Every row gives one point. To make a cloud, some directions were put in groups of two or more. Within a group, all points are equally far from the middle, so they leave a hole (a ring in 2 directions, a hollow ball in 3). The other directions are filled evenly. Then the cloud was stretched, turned, moved and blurred a little. How many holes are there, and how many directions does each take, smallest first?

Cloud (13 x 2):
[[10, -34],
[48, 54],
[16, -32],
[-26, -61],
[-26, 38],
[58, -39],
[47, 0],
[9, 13],
[4, -16],
[-27, -67],
[18, 46],
[2, 20],
[22, -19]]
Holes: 0

Cloud (22 x 3):
[[34, -14, 23],
[-45, 8, 50],
[-36, 38, 50],
[-27, -26, -58],
[-18, -33, 37],
[-33, -23, -21],
[-18, -32, 13],
[-16, 54, 42],
[23, 47, -39],
[-30, 54, -12],
[2, 56, 41],
[5, -27, -43],
[-26, 52, 26],
[-12, 58, 17],
[-19, -32, 32],
[-50, 22, 3],
[-31, 46, 41],
[-1, 56, 38],
[7, 57, 12],
[26, -26, 42],
[11, -33, 28],
[-7, 59, 13]]
Holes: 1 (2)

Cloud (29 x 4):
[[15, 51, 48, -2],
[5, -55, -34, -9],
[3, -28, -9, 57],
[45, 32, -41, -4],
[-20, -25, 37, 32],
[51, -15, -30, 17],
[-50, -1, -6, 40],
[-32, 15, -37, -53],
[4, 70, 5, 30],
[-35, -27, 40, 12],
[-56, -11, 28, 0],
[-43, -5, -29, 44],
[-56, 9, -3, 33],
[50, -16, -13, -21],
[-21, 47, -58, 21],
[39, 28, 1, 48],
[-58, 17, 16, -36],
[-54, 13, -11, 36],
[36, -31, 12, -33],
[-44, 51, 22, -30],
[8, -46, 25, -32],
[-21, -40, 40, -19],
[-57, 30, 18, -30],
[-20, 71, 21, 6],
[24, -12, 5, 57],
[-29, 33, -64, 20],
[-22, 31, -28, -57],
[-35, 5, -40, -49],
[-31, -18, -63, -15]]
Holes: 2 (2, 2)
